Each row is a point. Before rounding, the points of a table are all equally far from one centre. They may lie mostly on one side of it. Where is the centre, to within rounding?

Points (8 x 3):
[[-20  27 -10]
 [-37   1 -16]
 [-22  13  26]
 [ 23  -8  60]
 [-42 -16 -10]
 [ -9  23  30]
 [ 44  24  39]
 [-23  24  -1]]
Centre: [ 25 -22  -6]

Points (13 x 6):
[[ 10  37 -28 -52   2 -34]
 [ 19  28 -13 -32 -10 -48]
 [ 22  37   0 -50 -16 -30]
 [ 22  12 -20 -30  -9 -30]
 [ 19  27  -8 -26 -30 -40]
 [ 16  40 -14 -43  11 -43]
 [ 17  60 -27 -37  -5 -39]
 [ 17  52 -24 -41   7 -38]
 [ -4   9 -29 -41 -16 -29]
 [ -2  35 -21 -44 -10 -52]
 [ 22  25 -19 -49  -8 -21]
 [ 26  39 -23 -16 -22 -38]
 [ 14  56 -24 -55 -15 -18]]
Centre: [-10  42  -6 -19  -6 -13]

Points (15 x 9):
[[ -9  -7 -37  17  25 -39  16 -22  15]
 [-15   5 -60   3  39 -15  -7 -35 -11]
 [ -5  24 -30   3   7 -25   5 -22 -18]
 [-13 -23 -35  -2  23 -25 -20 -14   7]
 [ 15  27 -22   4  28 -15  22 -23 -18]
 [-16  11 -57  10  38 -23  28 -23   7]
 [ -8  -5 -41  -3  40 -17  -8  -1 -14]
 [-16  11 -41  -5  14 -38 -14   0  -1]
 [-25  16 -46  24  27 -26  -5 -47   2]
 [-11   2 -35  19  11 -33  -7 -24  -9]
 [ -8 -20 -52   7  15 -23 -12 -16   0]
 [-13 -10 -35  22  17 -17 -20 -27 -11]
 [  0  -7 -50  10  44  -2 -12 -34 -17]
 [-13  -3 -42   1 -16  -1  -5 -35  -4]
 [-16  18 -57   1  18 -33 -13  -6  -7]]
Centre: [  8  23 -37   8  23   8 -11 -16  34]

Points:
[[  3 -32 -15  11  -3 -50 -32 -14 -18  18   6]
 [ -2 -34 -35   3 -10 -49 -34  -4 -13  15 -22]
 [-28 -19   0  -9   2 -30 -31  -8  14  -6 -36]
 [  8  -6 -18 -10 -26 -33 -17  11  -3   1   8]
 [  5 -42 -26  -5  -2  -9 -34   8 -16  40 -35]
 [ 18 -25 -43  13   0  -5 -60  13 -46  -4  -6]
 [-13 -15 -27  15  11 -38 -38  20 -17  17 -31]
 [ -9 -32  11  11 -23 -29   8  -9  11  -7 -16]
 [ -8 -46 -32 -16   3 -16 -40 -12 -38  10   9]
 [ -5 -59 -45   4  10 -14  -9   2 -23  -6 -25]
 [  3 -50  -9 -38 -11 -16 -23 -40 -28 -13 -38]
 [ -9 -24 -22  -9   1 -24 -35  31 -14  -7 -47]
 [ 16 -40 -52   7  12  -2 -33   4 -22 -16  -1]
 [-26 -41  -9  -1  10 -12 -13 -48 -29 -42 -42]
 [ 19 -53 -26  -4   6 -28 -28  -1  -9  14 -40]
 [-12 -42 -26 -12 -28 -28 -11   1   1   1 -26]
 [-24 -41 -42  28   0 -33 -26  -8 -40 -11  -8]
 [-35 -31  15   7   1 -35 -11  13 -37   3 -16]]
Centre: [  4 -10  -8  10  -5  -1 -19 -19 -33  -4 -27]

Points:
[[-23  17  17  32 -18   3 -10  -4 -32 -31 -15   4   2 -29]
 [-26 -44 -11   7  19  10  -2   5  -3 -41  -9  16  29 -29]
 [-24 -14  -6  -2  19   6  11  23 -46 -29   7  21 -19 -27]
 [ -5 -21   0 -11  16  -5 -26  12  -3 -42 -33  15  16 -46]
 [-14  -1 -14   8 -29 -11 -36  25 -35 -48   7  -7 -10 -17]
 [-11 -39   7  -6  -9 -13 -31  15 -23 -50   3  11  -4 -41]
 [-14  -9 -34  13   1   9 -29   5 -60 -35  11 -12  23 -39]
 [ -9 -18 -15   9 -17   0   5   9 -39 -37 -13 -15  -1 -18]
 [-11 -17 -14  31   4 -15 -12   5 -12 -52  23  13  -2 -29]
 [-23  -5 -12  17  -4 -23   7   2 -28 -28  -8  28  21 -54]
 [-44  -1 -37 -15 -18 -15 -57   0 -45 -14   6  29  16  -5]
 [-40 -11  10  -8 -17  -5 -28  34 -32 -26  18  13   3 -59]
 [-30 -53   3   3 -29  12 -25  11 -23 -26  -8  13  -7 -38]
 [-16 -31 -33  -6  11  19 -10  21 -24 -35 -14 -13  11 -46]
 [-45 -18 -15  -1  -5  14   5  29 -42 -38  -5  12 -11 -34]
 [-10 -39  -5  10 -35  -3 -10  16   2 -36   3  13  -6 -32]
 [ -5 -45 -11  26  16  -7 -26   7 -31 -33   0   2  11 -41]]
Centre: [-17  -5 -14   0  -2  12 -29   8 -19 -13   2  21  11 -21]

Points, 25 rows:
[[-25  -5 -43 -19  27 -12   1  35   1   7  -1  11 -24 -12 -21 -16   1   9
    4  27]
 [-22  25 -33  10  -1   5 -23  48 -17  21  -1   0 -33  -3 -29 -11 -32   2
   13  -5]
 [-30   2   0  -8 -12  -7   3  28  42  34 -19 -10 -39  14   6  -5  -5  23
  -20  -6]
 [-26 -17 -14 -22  -4 -29  -8  10  21  48  -2  10 -38  -6   5  28  13 -26
   16  26]
 [  8  -6  -7 -13   2 -27 -37  27   6  42  -8  16 -24  -6  10   2  20  24
    8  15]
 [ -7  28 -29 -36 -20   4 -29  46  28  37 -26  16 -15 -10  18   3  22 -25
   -9  -1]
 [-21  20 -34 -43  -5   3  -3  19  23   9   6 -25 -30  27 -27 -19  -3  13
   42  38]
 [ -3 -23   2 -40 -10  -9 -21   9  27  47  -3   2 -36  11   4   1 -22   5
    2  20]
 [-21   1 -36 -11  -9  -8  29  21  34   8  10  -1 -28  -7  15   3  -2  -5
   34  19]
 [ -9  -4 -12   5 -22 -28   9   8   9  44  -3  12 -55   0  18   2  10  -7
   16  13]
 [-26  -8 -37 -41  23 -27 -11  11   2  35  20   5 -10  27 -10  42 -12  10
   -4  14]
 [-27   5 -45 -49  39 -12 -16  34  -1   8  -2 -21 -21  33  -4  -1 -19  -5
    4  -6]
 [-51  13 -36 -21 -19  -3  12  -1  27  15 -13 -10 -21  -3   1  -7 -12  28
   21  -2]
 [ -3  23 -40 -40   4  -7 -20  52  35  36   7 -16 -37  25   4   5  12 -30
   -2  44]
 [ -6  -5 -42 -22   6 -25 -22  45   8  36 -14 -10 -17  19 -21   2 -18  -3
   21  43]
 [  9  21 -48  12   8 -14  -3  -7  -9  33  -7   3 -33  12   8 -10 -44  -3
   -6  10]
 [ -4   0 -19 -14 -21  -4  -8  15  28  33  16  -8 -42  39  13  -1 -34   7
   32   7]
 [-10   7 -36 -41 -41 -25   2  20  41  25 -15 -27 -37  -6   1  13  -8  23
   20   7]
 [-44  -9 -51 -35 -12 -17   1  23  22  44  -2  -2 -39   2 -11   4 -19  10
    3   6]
 [-44  25  -1  -8 -12  -1 -40  37  40  38  -2   7 -37  16   5   8  -5 -25
   -7  16]
 [-28  10 -18 -13  16  -1  -5  17  14  12 -17 -17 -21  28  17 -20   4  35
   18  39]
 [-10  11 -23 -10  16 -17   8  39  24  22   1  27 -34  14  -5  -2 -18   6
    2  30]
 [-18 -12 -19 -12   6  14  -4  -1  21  34  -2 -29 -54  18 -14 -14 -35  13
   10 -15]
 [-15  -5   2 -16 -11  -8   1  13  29  29  -1   4 -60  14 -43  -3  12  10
    0  37]
 [-10  -4 -25   0   6   2  -7  41  41  34 -11  13 -47  10  15   2 -18 -24
   -5   8]]
Centre: [ -5  19 -28 -15  -7   5 -19   5   5  12  -3 -18 -28  11  -8  19   9  -6
  -3   8]

Points:
[[ 15   2  10 -25  10 -12 -10 -10  30  26  22 -15 -31  31 -19  15 -19   6
  -18  21  32  -1   8  15]
 [  4 -15 -12 -39 -13   7  -6  -2  20  -5 -14 -11 -21  60  -6  10 -33 -20
   -3 -12  29  19   3  22]
 [ 49  19 -10 -42   7   6  -4 -14  14  18   6 -24 -18  32 -16  -4 -16  -6
   -9  22  19 -17 -13  -3]
 [ -4   3   0 -22  25  33 -20 -12  -1   9   9 -50 -20   4  17  15   9   4
  -22  14  25   8 -19 -12]
 [ 12  23  -6 -37   9  22 -39  -1  12  22 -13 -36 -33  27   7  33 -46 -13
   -8   7  -2   5  -4  -8]
 [-12  -2   5 -40 -31  20 -11 -19 -13   5  16 -20 -34  15 -13   0  -9  18
   -3  10   8  22   8 -20]
 [-16  -9   1 -15   4  26  11 -24  15  15 -11 -10 -20  24 -15  16 -47  -7
   18  20  25   3   3 -11]
 [ 18  -7   3 -18 -24  17 -20 -10  -8  15  -5 -17 -19  27 -13  11 -36 -36
  -11   3  50  31  -3  12]
 [ 18  17  21 -46 -15  17 -17   9   3  35 -28 -23 -16  31 -10  12 -37  -2
  -29  10  35  18  11  11]
 [ 20   3   6 -52  15   4 -18 -13   0  32   7 -30   1  11   1  45 -29  -3
  -11   4  33  11  13 -29]
 [ 20   3   9 -20   0   1 -29  -3  13  34   6 -21 -42  27 -18  26 -29 -14
  -25  18  33  -4  -1 -10]
 [  1  12 -10 -33  18  -4  -3 -24  15  10 -35 -14 -17  16  24 -12  -5  -4
  -21  19   8  10  25 -17]
 [  8  23  -1 -35  -2  17 -19  -9   9  34 -13 -31 -38  37 -11  16 -21  -2
  -33   8  33  -8 -24 -25]
 [ 37  41 -31 -41  -1  17   4 -27   2   8 -11  -8 -17  27   5  -1   0   7
  -14   3  19  -5  13 -24]
 [  3 -18   2 -27  -4   9   0   5  10  35   2  -1 -26  25 -16  24 -37 -23
   -8  23  19  -4  10 -17]
 [ 19   4   2 -27 -19   9  -6  -2  11   7 -13 -45 -29  40 -32   3 -28   6
   -1   8  17  19  -7  -6]
 [ 14 -14   7 -14   6  -1 -26 -22  16  28  15 -31 -13  35 -16  16 -39  -2
  -14  29  32  16  -8 -12]
 [-10   9  15 -26 -31   9 -25  -8  -3  16 -19 -25 -23  52 -13  -9 -34 -10
    1 -17  28   7 -11 -20]
 [  6  -3  23 -15  -6  22  -9 -36 -12  11   7  -7 -19  18 -11  20  11 -15
   13  25  17  -2   8  -1]
 [ 19  20 -14 -52 -13   8  -8 -23  11  23  11  -6 -39  11  -6  15 -38  31
   -5   9  34  12   7 -25]
 [ 24  13 -25 -32 -37  16   8 -13   5  28 -13  -6 -12  45   7  38  -4  17
  -24  24  49  -7   8  -5]
 [-12   9   7 -30 -34   4 -12  14   4  28   3 -22 -15  40 -11  -3   6 -16
   -7   6  29  24  -8   8]
 [  8   7  10 -47  25  -3  15  -1  29  -7   5 -55 -11  32  -7  23 -42  24
  -31  17  30   8 -22  -9]
 [ -1   1   6 -42   7  42 -18   0  11  -8   4 -41 -27  44   2   2 -18   4
    2  23  13   7  -7 -13]
 [ 10  21  15 -42 -26  15 -21 -20 -10  33 -12 -20 -12  42 -17  18 -31 -18
  -26 -14  16  -5  13 -22]
 [ 24   1 -11 -49   1  22 -20 -17   2  12  -2 -21 -30  42   2   7 -11   2
    3   9  44  12 -12  -4]
 [  3  27 -11 -16 -17   9  -1   4 -14  17   9 -17 -29  42 -16   5 -42 -15
  -13  30  49  -1 -19 -22]
 [  5   1  32 -45  -2  23 -11 -22  15  25 -10 -24   0  14 -36   9 -25  27
  -36   1  26   2   7 -12]
 [-21  11   6 -39   9   1 -13 -21 -25  35 -14 -14   2  32  -4  12  -8  -4
    1 -10  14   3 -15   3]
 [  5   6 -15 -46   6  10  12 -27  28  25   3 -20 -16  17  -9   3 -15  -6
  -24  25  45   5  -2   1]
 [ -5 -11  11 -35   5 -10  -9 -17  21  18   3 -33 -16  22 -21   7 -24 -17
   -1  12  -6  -8  12  -4]]
Centre: [  8  18  12 -14 -22   3  -8  -3  15 -20  -1   2  11   9  19  24 -28   5
 -22   2  16  -2 -19  -7]
